Rows are points. Each copy is the shape, with its points in the same order, stretched, turned, moved and blurred by noise. Say if it was mirrored as well.

Shape (6 x 3):
[[ 61 -13   6]
 [ 22  33  38]
 [-66  16  52]
 [-12 -56 -32]
 [ 12   1 -22]
 [-31  63  52]]
Copy 1:
[[ 21 -63 -37]
 [-15  -7 -48]
 [-62  16  15]
 [ 23 -64  46]
 [ 37 -24  -5]
 [-41  44 -31]]
Copy 1 is: mirrored
Copy 2, 6 rows:
[[ 53  -3  -5]
 [ 19  13  44]
 [-67  11  41]
 [-20  22 -45]
 [ 16  30  -9]
 [-32  21  83]]
Copy 2 is: only turned
Copy 3:
[[ 51  -5 -47]
 [ 43  46   3]
 [ -3  30  66]
 [ -6 -75   2]
 [-19  -8 -19]
 [ 13  73  43]]
Copy 3 is: only turned

Shape (10 x 4):
[[ 50  40 -23  38]
 [ 36  35 -32  40]
 [  3 -47   0 -31]
 [-16 -32  30 -13]
 [ 76  14 -15  37]
 [ 30  -6 -22  25]
 [-24 -64  42 -18]
 [-38 -11  45   1]
 [ -5   2   5 -30]
 [ 13  26 -47  58]]
Copy 1 (10 x 4):
[[ 47  33 -53 -28]
 [ 44  17 -55 -19]
 [ 15 -24  53 -39]
 [ -9  -4  49  -5]
 [ 71  45 -30 -37]
 [ 47   3 -15 -18]
 [ -5  -9  78   2]
 [-33   5  32  17]
 [-14 -15  23 -38]
 [ 44  -6 -67   5]]
Copy 1 is: only turned
Copy 2:
[[ 66   1 -61  -3]
 [ 48   2 -69  -5]
 [ -1 -60  47   6]
 [-27 -37  42  28]
 [ 93 -28 -37   5]
 [ 35 -44 -31  -2]
 [-40 -58  59  41]
 [-43  -5  19  48]
 [ -8  -6  28  -3]
 [ 26  -8 -95 -13]]
Copy 2 is: only turned
Copy 3, 10 rows:
[[ 54 -25  11  45]
 [ 44 -42  -3  37]
 [-38 -13  34 -27]
 [-52 -14  43   0]
 [ 71 -30  35  39]
 [ 18 -45  16  11]
 [-68 -21  51  -6]
 [-65  -8  20  21]
 [-29  11  -1  -4]
 [ 20 -61 -26  39]]
Copy 3 is: only turned
Copy 4, 10 rows:
[[ 16 -10   2  82]
 [ -2  -8  -2  77]
 [  5 -31 -41 -33]
 [  1 -26   0 -39]
 [ 35 -38 -15  77]
 [ -1 -27 -21  43]
 [ -2 -44  -4 -68]
 [ -9 -10  31 -40]
 [  8   5 -11 -17]
 [-33 -10  -4  81]]
Copy 4 is: only turned

Shape (9 x 4):
[[ -1  16 -10  -5]
 [ -4  -1  20   8]
 [-90   2   6  -4]
 [ -2  -4 -19 -27]
 [-35 -83 -25  -7]
 [ 17  21  49  49]
 [ 19  20 -17 -31]
 [ -8 -14  -4 -25]
 [  1  -8  12 -28]]
Copy 1 (9 x 4):
[[-15 -15 -10  -4]
 [-10 -13  28  -8]
 [-51   5  15 -95]
 [  1 -12 -16 -16]
 [ 23 -60  -4 -69]
 [-25 -16  59  36]
 [ -4   5 -26  15]
 [  8 -10  -4 -20]
 [ 14   1   8 -13]]
Copy 1 is: only turned
Copy 2 (9 x 4):
[[ 10   0  -6 -23]
 [ 14  10   1   5]
 [-32 -19  77  15]
 [ 18 -39 -14  -7]
 [ -4 -60 -11  77]
 [  7  71   6  -5]
 [ 26 -21 -27 -43]
 [ 25 -28  -3   6]
 [ 31 -18  -7  -4]]
Copy 2 is: only turned

Shape:
[[ 35  -9 -16  58  49  50]
 [ 14 -27  30   3 -12 -38]
 [-21 -44   5 -34  67  -9]
 [-34  55  19 -49 -29  40]
 [-40 -15  13  -5 -21 -24]
 [  1 -12 -10 -24 -36 -14]
 [ 25  46  19  23  -2   8]
 [-32  25 -31  -1  18  10]
 [-19 -10 -21  16  33 -31]]
Copy 1 (9 x 6):
[[-12  25 -49  28  60  53]
 [ 30   0 -21 -41   8 -47]
 [-11  -7 -45 -95   7  24]
 [-23  -4  74 -25 -34  22]
 [-17 -30   3 -35 -12 -39]
 [ 18 -13  -8 -23 -46 -18]
 [ -5  46  16   8  18 -10]
 [-58   7 -10 -19 -20  17]
 [-42   7 -52 -36  -1 -16]]
Copy 1 is: only turned
Copy 2, 9 rows:
[[ 43 -33  29  86  30 -13]
 [ -7 -11  11 -22   4 -61]
 [ -1   8 -45 -19  74  -7]
 [-10  37  26 -20 -37  66]
 [-46   8 -10 -14  -1 -25]
 [-17 -16  -3  -7 -34 -17]
 [ 16  27  47  26 -18 -17]
 [-10  23  -8  31   2  16]
 [-23  13 -23  21  29 -39]]
Copy 2 is: only turned

Shape (14 x 8):
[[-47 -27  17 -10 -21  32  16   9]
 [ 62   1  -2 -43 -31 -30 -38  40]
 [-32  -3  12  10  -8 -24 -20  27]
 [-28  30  44  -5 -31  -8  48  -1]
 [-23  -2  11   3 -37 -59  39 -22]
 [-41 -35  30   1 -41  16  -4  40]
 [ 77  -3  15  -2 -53 -23 -29 -24]
 [-27 -10  17  37   1  -3  25   4]
 [ 62   9 -14 -46  -7 -11 -14  66]
 [ 50  31  15 -55  24 -35 -36   0]
 [ 63 -12 -18 -23 -18 -26 -12  -9]
 [-31  17 -12  -7 -32  12  -5   0]
 [-36 -25 -23 -18 -23   6  -5  32]
 [ -8 -23  30 -46  -7   9  -2  33]]
Copy 1, 14 rows:
[[-51   3  17   6 -30  19 -31   9]
 [ 84 -29  -2  40 -22   8  -3  57]
 [-15  27 -17  52  -7   4 -20  24]
 [-17  70  65  30 -13  -1 -10  17]
 [-25  73  17  24 -23 -50  14  34]
 [-42   5   9  43 -52  31 -31  22]
 [ 83   4  -3  16 -51 -12  24   4]
 [-41  37   4  40  -5   5  14  -7]
 [ 72 -42  15  40   6  28   6  65]
 [ 80 -15   6  26  34 -22 -29  21]
 [ 60 -17  -9   5 -12 -18  24  27]
 [-11  40  -2 -11 -11  24 -20  17]
 [-33  -3 -15   7 -18  20 -21  46]
 [ -4 -28  30  35 -14   7 -41  33]]
Copy 1 is: only turned
Copy 2:
[[-15 -35 -14  25 -19  21  40  34]
 [-22  31  23 -95 -47 -23   4 -13]
 [-50  20 -13   6 -24 -21  23  17]
 [ 14  -3   5  23 -25   2  76 -30]
 [ 12 -22  -3  10 -27 -74  57  -8]
 [-30 -17  -8   1 -65  14  40  39]
 [ 17 -12  10 -50 -60 -42 -30 -56]
 [  0  14 -21  49 -17 -24  14   9]
 [ -1  61  29 -87 -25  -3  19  24]
 [-40  27  41 -52  13 -18   2 -53]
 [ 14  -4  10 -60 -19 -43 -21 -20]
 [-17  -7 -37  -7 -11   1  26   4]
 [-26  -2 -25 -26 -13  -9  33  47]
 [-32  -6  33 -26 -22  20  40  25]]
Copy 2 is: only turned

Shape:
[[ 20 -15  29 -13 -26  -9   3 -33]
 [-11  12  33  -4  39  10  36 -30]
 [ -1 -25  34  -3 -16 -11 -35   6]
 [  9  21 -12 -13  86  61  -6  25]
 [-75  11  32 -14  15 -10  24 -26]
 [ 21  -2 -23   7 -13   9  36  11]
 [-41 -80  21  -5 -21  -7  36 -14]
 [ 16  19  25  -7  -9 -13  12 -31]
 [ 19   7 -29   1 -25 -15 -30 -30]
 [ -6   7 -25  64 -28 -11  23 -13]
 [-22   7  34 -20 -14   4  35   9]
 [ 14  18   5  29 -32   1   3   2]
 [  7   2  23 -11 -22  33  27 -38]]
Copy 1, 13 rows:
[[  8  13   8 -37 -48  -7  -4 -29]
 [-10 -38 -13 -18  10 -13   4 -18]
 [ 26   6   3   4 -40 -19 -21   1]
 [ 22 -22 -66   9  81 -32 -30   9]
 [-31 -53 -13  -1 -21   6 -12   3]
 [-15  37  -6  -7  12   7  10  -2]
 [-19  -3  36 -32 -33  -8  -7  58]
 [ -2  -1  -2 -17 -38   1   0 -47]
 [ -1  43   3 -10 -29  12 -47 -41]
 [-10  29  27  21   8  41   1  -7]
 [-12 -18 -25  -6 -33  -2  20   3]
 [ 11  18  -4   8 -18  24  11 -22]
 [ -3  -7 -12 -47 -23  22   8 -21]]
Copy 1 is: mirrored
Copy 2, 13 rows:
[[  4 -43  14  12 -35   0  -8 -37]
 [-18 -22  25 -25  13 -32  55 -21]
 [-30 -37  27  43   5  27 -22 -29]
 [-15 -18  33 -29  33  38  95  49]
 [-60  19  -2   4  22 -23  42 -46]
 [  4 -10   2 -23 -32  -8   1  34]
 [-64 -63 -49   6 -20 -10 -13 -29]
 [ 11  -9  35   6 -19 -21   8 -28]
 [ 40  10  -1  15 -24  33 -11 -15]
 [ 10  32  -5 -52 -21   2 -42   3]
 [-49 -13  29  23 -28 -30  20  -8]
 [  2  17  34 -14 -28  12 -20   3]
 [-10 -27  21  -8 -57  -6  35 -26]]
Copy 2 is: mirrored
Copy 3:
[[  9   1 -14 -15 -49  19  27 -27]
 [-23  32  -4 -19  14  23  39 -13]
 [-19  -6  21 -34 -45  -6 -13 -22]
 [-34   3  12 -46  77  63 -30  11]
 [-43  75 -14 -31  -5 -27  13 -11]
 [ -5 -33 -38   3  -3  15   8  23]
 [-35 -17 -42 -61 -28 -55  39 -33]
 [  6  18  -5   8 -32  25  23  -9]
 [ 29  -3 -25  20 -28   6 -26 -22]
 [-22 -31 -36  54 -14 -28  -2  -2]
 [-35  26 -14 -29 -31   9  20  21]
 [-20 -17 -13  27 -37  13  -7   9]
 [-19  13 -47 -10 -33  41  30 -16]]
Copy 3 is: only turned
Copy 4:
[[ 31  18  20  13 -17 -12 -40  -4]
 [-14  52 -13  -6  11  12 -17 -18]
 [ -7 -18  28  17  16 -14 -32   2]
 [-33 -26 -34 -49  22  69  41 -48]
 [-61  58 -17  -1  16 -41 -30   7]
 [ 28   5 -21   0 -18  20  32  23]
 [ 13  20 -18  -1  31 -19 -56  62]
 [ 13  36  13  16 -20 -12 -15 -17]
 [ 25 -14 -12  26 -32 -32   2 -20]
 [  4  20 -42  66 -19  -6  25  20]
 [-20  34  13 -12  -6  -2  -8  23]
 [  0   6   1  40 -27   8  14   4]
 [  9  32  -7   0 -43  19 -31  -4]]
Copy 4 is: mirrored

Shape:
[[-16  -5 -50  27  30  25 -49 -45  21]
 [ -7   3   4 -14 -20  -7  -8 -28 -25]
 [  9  35 -17 -40  57  15 -29 -28  28]
 [-30  10   4 -27 -28  35  26  25 -53]
 [ 45 -24  35  21   5  18  23 -43 -13]
 [-15  14  11  17   0  57 -61 -11 -58]
 [ -5   2  42  -1  27 -16  25  13 -40]
 [-12  -9 -42 -13  22  30 -53  28 -46]
 [-16  -8 -14 -32   7 -22   7 -33 -59]
 [ 31  10 -19 -45  23 -39 -11 -46   3]
 [ 47  26  33  28 -26 -42  20  39 -69]
 [ -5 -33  31   6   1  28 -27 -20  19]]
Copy 1 (12 x 9):
[[-17   3 -52  -6  56   5 -85   9 -37]
 [-30   8 -19 -13   4 -40   3 -27 -37]
 [ -6   6   1 -43  65   8 -23   2  18]
 [-41   5 -32  21  -8   6  63 -19 -22]
 [-11  25  42  -2 -15   5 -37 -66 -56]
 [-47   0   0  21  51 -10   0  12 -95]
 [ -8  22  38  -5 -30  -2  33  14  -2]
 [-19 -47 -35 -22  30  17   6  16 -62]
 [-36  22 -37 -68 -24 -28   7  -8 -34]
 [ 20   1  -5 -88   7 -29 -21 -33  -2]
 [ 72  -6  35  -8 -40 -13  44 -18 -49]
 [-49  -9  20  27  13 -13 -40 -22 -36]]
Copy 1 is: mirrored
Copy 2:
[[-95 -20  36  15 -14  35 -57 -37   8]
 [-11 -15  15  -3 -41  -8 -20  -7 -37]
 [-25 -31  52  43  41  17 -83 -32 -19]
 [ 36  25   2 -45 -41  21  -3  29 -35]
 [  0 -36 -43  47 -42  12 -24 -14 -37]
 [-71  50   0  -4 -48  19 -58  29 -56]
 [ 14  -5 -48  -2  28 -21 -16   7 -58]
 [-67  33  16  -9   0  37  -3  12 -54]
 [  4 -24   1 -37 -10  -5 -13 -24 -74]
 [  2 -47  36  38  12 -17 -27 -55 -44]
 [ 20  68 -79   5 -18 -55  44  -9 -69]
 [-50 -44  12  52 -31  16 -27  27  -9]]
Copy 2 is: mirrored
Copy 3:
[[-20  36 -29 -37 -24  32 -17 -65  32]
 [  5 -31   1 -22 -23 -10  27  -7  11]
 [ 16  23 -36 -41  40  53  31  -9  46]
 [ 27  -9  17 -24 -53   0  16  52 -31]
 [ -5 -51  26 -17  27  23  -2 -51 -31]
 [  6  41  31 -76 -36 -30  12 -14  -3]
 [ -5 -13  14  10  15   3  37  25 -51]
 [ 12  41 -35 -55 -20 -20 -33  18 -11]
 [  1 -41 -37 -23 -28 -12  39   3 -19]
 [ 15 -40 -52 -19  36  16  30 -17  35]
 [ 54 -19  29  40  15 -68  11   3 -48]
 [-43 -15  37 -33   8  21 -11 -12   5]]
Copy 3 is: only turned
Copy 4, 12 rows:
[[ 40 -17 -64  38 -53  17 -59 -32  28]
 [  0   5 -23 -41 -24  -2  26 -11  13]
 [ 29 -10 -59 -27 -21  -3 -57  37  95]
 [-50  -7  17 -58  38  16  27 -33  11]
 [ 55  62  15 -27  -5  30   7  20  -3]
 [  8  24 -30 -66  -8  -5 -60 -60 -21]
 [ -6  46  30 -31  32 -43  19 -10  38]
 [ 17 -48 -37 -29  23 -18 -50 -53  18]
 [  6  -7 -21 -45  -3 -17  49 -52  42]
 [ 47 -13 -57 -34 -24 -15  19  36  75]
 [  3  63  -7 -52  81 -61  54  11 -22]
 [ 30   9  20 -12 -49  17 -40  16   1]]
Copy 4 is: only turned
